Each row of a before or after table is a point. The points were changed in one or more steps. Then noise was added and the rows were shuffled. The steps act on how far a point lies along the listed directions, d1 being the first. What was done? A step turns or swaps two directions, mirrors them in a line or flattens them onto one, adds a multiple of one to another, or multiplies one. Angles are multiples of 10 degrees, from the lower direction toward the higher: turns from -170 to 170, lines from 10 to 170 but not 90. Use the fewest steps. Two steps may share a direction if one is a turn and the other turns, adds or multiplies; they go together, in the order done. Otherwise the lowest direction goes first.

Directions:
(1): [-0.33 -0.22]
(2): [ 0.22 -0.33]
Before:
[[ 0.03  0.12]
 [-0.26  0.19]
 [-0.01  0.08]
 [ 0.30 -0.28]
 [-0.32  0.00]
 [-0.17  0.30]
 [ 0.59  0.06]
 [ 0.54  0.17]
 [ 0.48  0.00]]
After (9 x 2):
[[-0.05 -0.05]
 [-0.16 -0.31]
 [-0.38  0.38]
 [-0.38  0.47]
 [ 0.10  0.42]
 [-0.27  0.44]
 [-0.03 -0.35]
 [ 0.17 -0.25]
 [-0.12 -0.04]]
Steps: turn d1 and d2 by 120 degrees

Directions:
(1): [-0.16 -0.36  0.40 -0.07]
(2): [ 0.13 -0.42 -0.29  0.21]
Before (11 x 4):
[[ 0.46 -0.28 -0.61  0.15]
 [ 0.10  0.46 -0.03 -0.03]
 [ 0.22  0.50 -0.17 -0.08]
 [-0.10 -0.06  0.36  0.10]
 [-0.01 -0.09  0.45 -0.21]
 [ 0.34 -0.36 -0.81  0.37]
 [ 0.01 -0.11 -0.12 -0.01]
 [ 0.11 -0.43 -0.11  0.09]
 [ 0.13  0.40 -0.20 -0.04]
 [ 0.06  0.44 -0.07 -0.09]
 [ 0.10  0.10 -0.30  0.18]]
After (11 x 4):
[[ 0.01  0.43  0.11 -0.16]
 [ 0.12  0.53  0.12 -0.18]
 [ 0.08  0.45  0.00 -0.05]
 [ 0.04  0.44 -0.05 -0.09]
 [-0.03 -0.40  0.21 -0.07]
 [-0.36 -0.22  0.88 -0.33]
 [-0.07 -0.08  0.07 -0.08]
 [-0.16  0.15  0.28 -0.07]
 [ 0.33 -0.17 -0.34  0.12]
 [-0.07 -0.17  0.71 -0.37]
 [ 0.12 -0.09 -0.16  0.32]]
Steps: swap d1 and d2

Directions:
(1): [ 0.50  0.13  0.19  0.40 -0.02 -0.10]
(2): [ 0.09  0.44 -0.28 -0.17  0.35 -0.23]
(3): [ 0.11 -0.17 -0.13  0.12  0.44  0.46]
(4): [-0.44  0.11  0.09  0.46  0.18 -0.13]
(5): [ 0.08 -0.48 -0.17  0.03  0.19 -0.42]
(6): [ 0.00 -0.02  0.56 -0.25  0.31 -0.08]
Before (11 x 6):
[[ 0.02 -0.24  0.15  0.18  0.16  0.21]
 [-0.13  0.61 -0.14 -0.47  0.09 -0.17]
 [ 0.13  0.00  0.29 -0.12 -0.39  0.01]
 [ 0.17 -0.06  0.18  0.16 -0.16 -0.39]
 [ 0.12  0.01  0.23  0.22 -0.19  0.31]
 [ 0.05  0.30  0.18 -0.23 -0.25 -0.02]
 [ 0.13 -0.17 -0.04  0.25 -0.31 -0.21]
 [-0.09  0.11  0.31  0.13 -0.08  0.12]
 [ 0.11 -0.40  0.15  0.23 -0.19 -0.44]
 [ 0.30  0.09  0.23  0.03 -0.06  0.19]
 [ 0.18  0.30  0.19  0.05 -0.16 -0.02]]
After:
[[ 0.78  0.02  0.09  0.38 -0.11 -0.46]
 [ 0.48  0.36  0.02  0.57 -0.22  0.10]
 [-0.49 -0.04  0.40 -0.91  0.02  0.10]
 [ 0.68  0.37  0.13  0.44 -0.03  0.07]
 [ 0.06  0.18 -0.17  0.39  0.16  0.03]
 [ 0.13  0.36 -0.01  0.19 -0.17 -0.13]
 [ 0.66  0.35  0.31  0.28 -0.21 -0.11]
 [ 0.22  0.23  0.13 -0.34 -0.20  0.05]
 [ 0.61 -0.15 -0.02  0.47 -0.26 -0.19]
 [ 0.45  0.22 -0.17 -0.04 -0.26 -0.02]
 [ 0.70 -0.16 -0.21  0.44 -0.09 -0.49]]
Steps: multiply d1 by 3; mirror d2 and d6 in the line at 50 degrees; turn d3 and d4 by 40 degrees; turn d3 and d5 by -20 degrees

Directions:
(1): [ 0.07  0.18 -0.17  0.28  0.42  0.40 -0.25 -0.31  0.28]
(2): [ 0.26 -0.34 -0.61 -0.28 -0.11  0.09  0.04  0.09  0.24]
Before, 8 rows:
[[ 0.27  0.28 -0.71  0.42  0.84  0.82 -0.57 -0.47  0.56]
 [ 0.26 -0.29 -0.18 -0.32 -0.26 -0.13  0.27  0.12 -0.05]
 [ 0.18  0.11  0.20 -0.04  0.14 -0.07  0.22  0.00 -0.10]
 [-0.16  0.55  0.41  0.47  0.44  0.24 -0.37 -0.35  0.10]
 [-0.04  0.27  0.24 -0.20 -0.18 -0.19  0.03  0.15 -0.10]
 [-0.10  0.08  0.19  0.18  0.23 -0.07  0.04 -0.04  0.20]
 [ 0.01 -0.09 -0.01 -0.04  0.17 -0.02  0.01 -0.05  0.19]
 [ 0.11 -0.12  0.04 -0.15 -0.34 -0.23  0.08  0.21 -0.16]]
After:
[[ 0.07  0.24  0.28  0.26  0.33  0.19 -0.03 -0.32 -0.01]
 [ 0.56 -0.51 -1.36 -0.43  0.04  0.32 -0.13  0.15  0.51]
 [ 0.21  0.07  0.19 -0.09  0.09 -0.10  0.26  0.03 -0.11]
 [ 0.17 -0.41 -0.40 -0.56 -0.54 -0.30  0.14  0.38  0.06]
 [-0.02  0.26  0.34  0.27  0.04  0.01 -0.11 -0.08 -0.11]
 [-0.05  0.34  0.30 -0.13 -0.13 -0.15 -0.01  0.09 -0.10]
 [ 0.02 -0.10 -0.01 -0.06  0.12 -0.04  0.02 -0.03  0.18]
 [-0.01 -0.17 -0.01 -0.09 -0.05 -0.21  0.18  0.17  0.20]]
Steps: swap d1 and d2

Directions:
(1): [-0.35  0.23 -0.19  0.16 -0.36  0.19 -0.28  0.11 -0.03 -0.49  0.15  0.44]
(2): [-0.02 -0.37 -0.12 -0.21  0.24 -0.34 -0.50  0.21 -0.03  0.28  0.15  0.44]
Before:
[[-0.27  0.91  0.16  0.60 -0.71  0.52  0.69 -0.47  0.01 -0.77 -0.04 -0.70]
 [ 0.31 -0.57 -0.19 -0.39  0.73 -0.36 -0.24  0.30 -0.04  0.65  0.28  0.00]
 [ 0.25 -0.67 -0.11 -0.46  0.48 -0.77 -0.71  0.45  0.04  0.75  0.34  0.11]
 [-0.14 -0.13 -0.09  0.00  0.14 -0.41 -0.35  0.31 -0.07  0.01  0.39  0.52]
 [-0.02 -0.36 -0.14 -0.09  0.27 -0.50 -0.43  0.37  0.18  0.41  0.12  0.28]
 [-0.41  0.45 -0.28  0.33 -0.37  0.66  0.19 -0.23 -0.24 -0.65  0.03  0.11]
 [ 0.37 -0.54  0.04 -0.23  0.46 -0.23 -0.02 -0.05 -0.08  0.34  0.09  0.12]
 [ 0.22 -0.06  0.17 -0.01  0.50  0.04  0.51  0.03  0.05  0.46 -0.26 -0.36]
 [-0.12 -0.38 -0.42 -0.41  0.15 -0.53 -0.73  0.29 -0.01  0.09  0.39  0.81]
 [ 0.29 -0.64 -0.23 -0.33  0.50 -0.39 -0.02  0.09 -0.14  0.47 -0.10  0.01]
 [ 0.04 -0.14  0.04  0.07  0.00  0.10  0.06  0.14  0.11  0.06 -0.05  0.11]
 [ 0.00  0.51  0.11 -0.05 -0.24  0.27  0.47 -0.09 -0.02 -0.03 -0.18 -0.50]
 [-0.36 -0.29 -0.39 -0.08  0.23 -0.50 -0.72  0.41  0.02  0.29  0.00  0.25]]
After (13 x 12):
[[ 0.06 -0.17 -0.23 -0.29  0.10 -0.33 -0.19  0.08  0.03  0.06  0.20  0.25]
 [ 0.00 -0.01  0.05  0.06  0.16 -0.32 -0.01  0.16 -0.04  0.02  0.30  0.16]
 [-0.07  0.03 -0.16  0.06  0.09  0.31  0.22 -0.25 -0.23 -0.05 -0.06 -0.10]
 [-0.10  0.09 -0.02  0.11  0.21  0.16  0.19  0.15  0.03  0.05 -0.11  0.11]
 [ 0.03 -0.13  0.06  0.08 -0.01  0.14  0.07  0.14  0.12  0.04 -0.08  0.10]
 [ 0.15 -0.25 -0.02 -0.06  0.13  0.04  0.01 -0.06 -0.10 -0.08  0.11  0.25]
 [ 0.04 -0.28 -0.31 -0.11  0.11 -0.07  0.00  0.08 -0.13 -0.06 -0.07  0.14]
 [ 0.04 -0.16 -0.27 -0.12  0.27  0.00 -0.17  0.24 -0.03  0.07  0.32  0.07]
 [-0.05  0.34  0.02 -0.12 -0.16  0.13  0.14  0.02 -0.05  0.05 -0.06 -0.21]
 [-0.07  0.37  0.12  0.27 -0.23  0.03  0.30 -0.30 -0.02 -0.19  0.07 -0.47]
 [-0.28 -0.10 -0.29  0.05  0.13 -0.32 -0.34  0.26  0.04  0.19 -0.13 -0.11]
 [-0.06 -0.10 -0.10  0.06  0.05 -0.28 -0.18  0.26  0.20  0.17  0.04  0.08]
 [ 0.03 -0.17 -0.11 -0.18  0.04 -0.32 -0.43  0.35  0.05  0.16  0.30  0.01]]
Steps: multiply d1 by 0; multiply d2 by 0.4

Directions:
(1): [-0.46 -0.20 -0.32  0.21 -0.16  0.35  0.21 -0.10 -0.01 -0.33  0.26 -0.04
  0.00 -0.04 -0.67  0.38  0.19 -0.11]
(2): [-0.08  0.19 -0.18 -0.14 -0.71  0.21  0.24 -0.44 -0.09  0.23 -0.18 -0.18
 -0.19 -0.05  0.35  0.15  0.13  0.47]
Before:
[[-0.23  0.08 -0.11  0.04 -0.22  0.23 -0.09 -0.03  0.06 -0.09  0.21  0.12
  -0.06 -0.13 -0.20  0.09  0.29 -0.14]
 [ 0.03  0.20 -0.08 -0.23 -0.18  0.11  0.03 -0.21 -0.01 -0.03 -0.26 -0.07
   0.08  0.01  0.19 -0.09  0.03  0.23]
 [ 0.45  0.23  0.08 -0.40  0.02 -0.19 -0.07 -0.21  0.02  0.36 -0.38 -0.12
   0.04  0.13  0.63 -0.43 -0.02  0.07]
 [ 0.28  0.15  0.24  0.06  0.18 -0.21 -0.14 -0.13 -0.08  0.14  0.09  0.21
  -0.16  0.03  0.48 -0.14 -0.12 -0.05]
 [-0.14 -0.22  0.01  0.13  0.26  0.27 -0.01  0.07 -0.06 -0.24  0.04  0.10
   0.04 -0.14 -0.54  0.28  0.06 -0.20]
 [ 0.45 -0.08  0.15  0.01  1.04 -0.36 -0.45  0.51  0.06 -0.02  0.11  0.11
   0.26  0.02 -0.19 -0.51 -0.04 -0.45]
 [-0.23  0.14 -0.11 -0.14 -0.71  0.20  0.32 -0.66  0.06  0.17 -0.17 -0.15
  -0.02 -0.20  0.15  0.34  0.09  0.41]
 [-0.37 -0.16 -0.15  0.21  0.16  0.02  0.03  0.10 -0.06 -0.42  0.25  0.03
   0.07 -0.01 -0.32  0.31  0.10 -0.30]
 [ 0.11 -0.01  0.03  0.29  0.50 -0.28 -0.13  0.30  0.04 -0.19  0.07  0.13
   0.22  0.02 -0.19 -0.23 -0.15 -0.28]
 [ 0.29 -0.16  0.51  0.14  1.31 -0.62 -0.55  0.82  0.25 -0.15  0.05  0.31
   0.33  0.05  0.10 -0.84 -0.44 -0.62]
 [ 0.35  0.24  0.02  0.00 -0.22 -0.10 -0.27 -0.19  0.18  0.25 -0.34 -0.20
  -0.16  0.08  0.67 -0.15 -0.07  0.34]
 [-0.23  0.06 -0.31  0.10 -0.22  0.40  0.05 -0.09  0.11 -0.17  0.15  0.00
   0.11 -0.04 -0.04  0.22 -0.03  0.05]
 [-0.07 -0.12  0.10  0.06  0.41 -0.12 -0.18  0.39  0.09 -0.11  0.20  0.21
   0.06  0.06 -0.19 -0.29 -0.05 -0.48]
 [-0.60 -0.23 -0.50  0.17 -0.50  0.60  0.35 -0.09 -0.17 -0.31  0.54 -0.17
   0.07 -0.14 -0.88  0.54  0.36 -0.07]]
After, 14 rows:
[[ 0.03  0.01 -0.06  0.03  0.34  0.09 -0.23  0.24  0.22 -0.12  0.07  0.13
   0.20  0.04  0.14 -0.06 -0.19 -0.19]
 [-0.36 -0.04 -0.72  0.06 -0.52  0.55  0.31 -0.42 -0.15 -0.06  0.22 -0.27
  -0.11 -0.16 -0.62  0.37  0.54  0.22]
 [-1.04 -0.17 -0.73  0.25 -1.00  0.77  0.60 -0.64 -0.06 -0.29  0.15 -0.27
  -0.22 -0.17 -0.55  0.46  0.37  0.45]
 [ 0.20 -0.28  0.25  0.11  0.88 -0.28 -0.36  0.76  0.06 -0.20  0.44  0.20
   0.35  0.01 -0.52 -0.18 -0.12 -0.66]
 [-0.48 -0.09 -0.34  0.11 -0.33  0.35  0.18 -0.06  0.01 -0.18  0.24 -0.01
  -0.04 -0.03 -0.34  0.10  0.21 -0.15]
 [-0.04  0.15 -0.04  0.07 -0.30  0.10  0.16 -0.48 -0.14  0.10  0.05  0.13
  -0.24  0.01  0.31  0.19  0.02  0.18]
 [-0.34 -0.04 -0.37  0.32 -0.26  0.22  0.26 -0.14 -0.05 -0.21  0.18 -0.09
   0.04 -0.08 -0.36  0.18  0.17  0.10]
 [ 0.31  0.22 -0.06  0.05 -0.34 -0.03 -0.24 -0.28  0.22  0.27 -0.34 -0.18
  -0.20  0.03  0.65 -0.04 -0.04  0.38]
 [ 0.15  0.21  0.05 -0.21  0.05 -0.06 -0.03 -0.05 -0.02  0.03 -0.33  0.05
   0.15  0.08  0.28 -0.16 -0.10  0.16]
 [ 0.01  0.12  0.10  0.02  0.21 -0.02 -0.29  0.20  0.10 -0.02  0.23  0.24
   0.02 -0.05 -0.15 -0.09  0.15 -0.28]
 [ 0.23  0.22 -0.19 -0.34 -0.39  0.06  0.16 -0.49 -0.01  0.31 -0.38 -0.20
  -0.03  0.09  0.52 -0.15  0.13  0.28]
 [ 0.41  0.07  0.51 -0.20  0.47 -0.47 -0.26  0.03  0.23  0.26 -0.21  0.14
   0.26 -0.15  0.47 -0.27 -0.33 -0.08]
 [-0.07 -0.19  0.04  0.13  0.36  0.23 -0.08  0.10 -0.07 -0.25  0.02  0.13
   0.01 -0.12 -0.56  0.24  0.06 -0.22]
 [-0.24 -0.10 -0.04  0.18  0.36 -0.04 -0.04  0.19 -0.07 -0.43  0.20  0.05
   0.12 -0.03 -0.28  0.21  0.05 -0.36]]
Steps: mirror d1 and d2 in the line at 140 degrees

Directions:
(1): [-0.33  0.01 -0.19  0.02  0.28  0.59  0.16 -0.67  0.07  0.09 -0.12  0.01
 -0.18  0.06  0.14 -0.17  0.47 -0.34 -0.04 -0.32]
(2): [-0.13 -0.27  0.20  0.20 -0.05  0.04  0.08  0.37  0.48 -0.27  0.47  0.29
  0.02 -0.34 -0.27 -0.39  0.44 -0.12  0.33 -0.09]
(3): [ 0.25  0.31 -0.22  0.44  0.22  0.11 -0.37  0.19  0.29 -0.28 -0.46 -0.04
  0.08  0.47 -0.39  0.19  0.15 -0.25  0.28  0.08]
(4): [ 0.21 -0.05  0.03 -0.34  0.31 -0.60  0.12 -0.10  0.18 -0.14 -0.11 -0.69
 -0.31  0.09 -0.13 -0.35  0.15  0.09  0.14 -0.35]
(5): [-0.29 -0.01  0.01  0.03  0.54  0.10  0.18  0.23 -0.29  0.06 -0.11  0.09
 -0.44  0.05  0.20 -0.28 -0.21  0.09  0.56  0.58]
Before, 8 rows:
[[-0.08 -0.26  0.16  0.09 -0.25  0.09  0.00 -0.07  0.28 -0.28  0.28  0.03
   0.06  0.03 -0.41 -0.33  0.60 -0.13  0.02 -0.37]
 [ 0.06  0.07 -0.16 -0.08 -0.02 -0.05  0.08  0.14 -0.41  0.31 -0.15  0.14
   0.00  0.00  0.13  0.30 -0.59  0.20 -0.13  0.45]
 [-0.19 -0.01  0.15 -0.11  0.12 -0.09  0.33  0.13  0.22 -0.03  0.32  0.26
  -0.11 -0.20 -0.03 -0.42  0.35  0.05  0.23 -0.14]
 [-0.10 -0.17 -0.07 -0.09  0.11  0.34  0.24 -0.56  0.14  0.16  0.02 -0.12
  -0.10 -0.23  0.11 -0.01  0.36 -0.15 -0.10 -0.32]
 [ 0.29  0.23 -0.06  0.04 -0.03 -0.25 -0.33  0.43 -0.34  0.02 -0.35  0.05
  -0.01  0.26  0.07  0.48 -0.65  0.23  0.05  0.55]
 [-0.34 -0.07 -0.08  0.73 -0.19  0.86 -0.01  0.01  0.22 -0.03  0.09  0.76
   0.18 -0.08 -0.14  0.23  0.33 -0.27  0.20  0.22]
 [-0.18  0.04  0.02 -0.06  0.27  0.24  0.03 -0.20  0.26 -0.21 -0.02  0.10
  -0.23  0.04  0.07 -0.41  0.48 -0.12  0.12 -0.21]
 [-0.05 -0.09 -0.05 -0.12  0.27  0.18  0.23 -0.22  0.37 -0.09  0.13 -0.09
  -0.21  0.01 -0.12 -0.31  0.56 -0.12  0.34 -0.16]]
After:
[[ 0.10 -0.13 -0.03  0.06 -0.52  0.23 -0.14 -0.62  0.35 -0.20  0.10 -0.15
   0.33  0.18 -0.44 -0.01  0.76 -0.33 -0.50 -0.86]
 [ 0.13 -0.30  0.15  0.06 -0.29 -0.02  0.10  0.01  0.51 -0.14  0.39  0.03
   0.19 -0.49 -0.26 -0.05  0.47 -0.07 -0.05 -0.37]
 [-0.55 -0.24  0.06  0.42 -0.29  0.81  0.27 -0.20 -0.02  0.18  0.35  0.75
   0.08 -0.35  0.18  0.12  0.21 -0.14  0.02  0.18]
 [ 0.04  0.22 -0.08 -0.06  0.32 -0.13 -0.14  0.36 -0.61  0.14 -0.42  0.07
  -0.28  0.28  0.33  0.31 -0.78  0.28  0.27  0.83]
 [-0.13 -0.09 -0.07 -0.10  0.17 -0.08  0.25  0.38 -0.54  0.32  0.00  0.23
  -0.23 -0.14  0.25  0.05 -0.72  0.34  0.18  0.80]
 [-0.33  0.17 -0.06 -0.12  0.48  0.20  0.43 -0.24 -0.04  0.08  0.00  0.14
  -0.34  0.06  0.16 -0.37  0.33 -0.04  0.28 -0.04]
 [-0.16  0.03  0.08  0.06  0.35  0.18  0.01  0.11  0.34 -0.33  0.03  0.15
  -0.27  0.04 -0.02 -0.45  0.43 -0.09  0.34  0.01]
 [-0.03 -0.03 -0.09  0.01  0.41  0.16  0.18 -0.05  0.41 -0.20  0.02 -0.05
  -0.24  0.09 -0.20 -0.36  0.53 -0.15  0.50  0.01]]
Steps: swap d1 and d2; add 0.7 times d4 to d3; multiply d5 by 3

Directions:
(1): [-0.33  0.45 -0.06 -0.47  0.15  0.05 -0.52 -0.30  0.53  0.14  0.21  0.05
 -0.50  0.22  0.12 -0.02 -0.27 -0.03 -0.47 -0.27 -0.01  0.06 -0.16  0.56
  0.10  0.21 -0.45 -0.01 -0.02 -0.02  0.12 -0.09]
(2): [ 0.30  0.05 -0.05 -0.37  0.21 -0.25 -0.02  0.21 -0.10 -0.11 -0.70  0.11
  0.29  0.21 -0.60 -0.27 -0.22 -0.32 -0.25  0.03 -0.08 -0.37 -0.10 -0.03
  0.25  0.14 -0.09 -0.19  0.11 -0.49  0.56  0.15]
Before, 8 rows:
[[ 0.01 -0.14 -0.01  0.28 -0.24  0.15  0.05 -0.08 -0.17 -0.03  0.04 -0.06
  -0.04 -0.23  0.21  0.08  0.26  0.05  0.31  0.01  0.18  0.14  0.14 -0.30
   0.02 -0.11  0.29  0.20  0.01  0.20 -0.19  0.07]
 [-0.57  0.04  0.09  0.46 -0.07  0.19 -0.16 -0.31  0.11  0.16  0.84 -0.02
  -0.40 -0.24  0.69  0.47  0.29  0.45  0.26  0.00  0.08  0.41 -0.10  0.12
  -0.19 -0.04  0.26  0.19 -0.14  0.48 -0.65 -0.06]
 [ 0.40  0.09 -0.18 -0.46  0.29 -0.20 -0.05  0.41 -0.30 -0.05 -0.97  0.16
   0.56  0.22 -1.01 -0.42 -0.15 -0.35 -0.38  0.07 -0.14 -0.51 -0.05 -0.27
   0.43  0.23 -0.06 -0.37  0.18 -0.81  0.83  0.28]
 [ 0.06 -0.22  0.16  0.13 -0.05  0.02 -0.06  0.06 -0.07  0.04  0.06  0.08
   0.21  0.00 -0.19  0.02  0.03  0.11  0.22  0.05  0.00  0.07  0.05 -0.11
  -0.18 -0.03  0.02  0.00 -0.16  0.09  0.19  0.05]
 [-0.04  0.23  0.06 -0.43  0.34 -0.32 -0.20 -0.11  0.22  0.08 -0.30 -0.01
   0.14  0.22 -0.14 -0.24 -0.31 -0.27 -0.19 -0.06 -0.11 -0.14 -0.26  0.20
   0.11  0.12 -0.32 -0.04  0.17 -0.43  0.44 -0.04]
 [-0.22  0.04  0.06  0.02  0.06  0.29 -0.22 -0.10  0.25  0.15  0.27 -0.06
  -0.11 -0.08  0.00  0.20  0.03  0.12  0.02 -0.13 -0.12  0.08 -0.07  0.05
  -0.20  0.07 -0.22 -0.03  0.03  0.15 -0.43  0.06]
 [ 0.45 -0.27  0.15  0.27 -0.24  0.02  0.13  0.00 -0.48 -0.13 -0.11  0.01
   0.36 -0.03 -0.04 -0.01  0.14  0.01  0.30  0.30  0.07 -0.19  0.01 -0.28
   0.06 -0.24  0.26  0.10  0.01 -0.08  0.16  0.01]
 [ 0.00 -0.13  0.17  0.82 -0.18  0.27  0.34  0.16 -0.51 -0.15  0.37 -0.13
   0.25 -0.40  0.49  0.30  0.44  0.15  0.65  0.05  0.05  0.28  0.20 -0.21
  -0.27 -0.43  0.39  0.23  0.04  0.32 -0.65 -0.14]]
After:
[[ 0.72 -0.22  0.10 -0.10 -0.06 -0.21  0.12  0.19 -0.56 -0.22 -0.73  0.11
   0.62  0.15 -0.60 -0.26 -0.06 -0.29  0.05  0.30 -0.01 -0.53 -0.06 -0.29
   0.28 -0.10  0.16 -0.07  0.10 -0.56  0.70  0.17]
 [ 0.37 -0.09  0.08  0.40  0.07 -0.01  0.29  0.42 -0.62 -0.28 -0.46  0.00
   0.59 -0.15 -0.20  0.00  0.18 -0.25  0.35  0.09  0.00 -0.19  0.10 -0.27
   0.05 -0.27  0.28  0.01  0.16 -0.29  0.01 -0.01]
 [-0.33  0.04  0.05  0.13 -0.02  0.37 -0.19 -0.16  0.30  0.18  0.47 -0.08
  -0.20 -0.15  0.20  0.30  0.08  0.25  0.13 -0.16 -0.08  0.22 -0.03  0.07
  -0.30  0.03 -0.18  0.01  0.02  0.30 -0.63  0.03]
 [ 0.16 -0.23  0.13  0.02  0.01 -0.05 -0.08  0.13 -0.08  0.03 -0.15  0.12
   0.30  0.07 -0.40 -0.09 -0.05  0.02  0.17  0.09 -0.05 -0.06  0.04 -0.13
  -0.08 -0.01 -0.05 -0.04 -0.13 -0.06  0.38  0.10]
 [-0.61  0.00  0.11  0.51 -0.13  0.25 -0.15 -0.34  0.11  0.19  0.96 -0.04
  -0.45 -0.25  0.78  0.56  0.31  0.47  0.30  0.02  0.10  0.48 -0.08  0.15
  -0.28 -0.07  0.28  0.24 -0.17  0.58 -0.75 -0.12]
 [ 0.44  0.11 -0.19 -0.54  0.32 -0.23 -0.06  0.47 -0.29 -0.05 -1.13  0.19
   0.62  0.28 -1.12 -0.49 -0.21 -0.43 -0.46  0.09 -0.16 -0.63 -0.08 -0.26
   0.50  0.27 -0.04 -0.43  0.19 -0.92  0.97  0.31]
 [-0.22  0.21  0.08 -0.20  0.21 -0.16 -0.17 -0.24  0.29  0.16  0.17 -0.05
  -0.04  0.08  0.25 -0.04 -0.19 -0.09 -0.01 -0.09 -0.07  0.10 -0.19  0.25
  -0.10  0.00 -0.27  0.07  0.08 -0.12  0.08 -0.14]
 [ 0.19 -0.10 -0.01  0.08 -0.14  0.02  0.02  0.07 -0.21 -0.08 -0.33  0.00
   0.12 -0.11 -0.09 -0.06  0.15 -0.15  0.17  0.04  0.10 -0.08  0.08 -0.31
   0.11 -0.04  0.22  0.09  0.04 -0.06  0.12  0.17]]
Steps: add -1.5 times d1 to d2
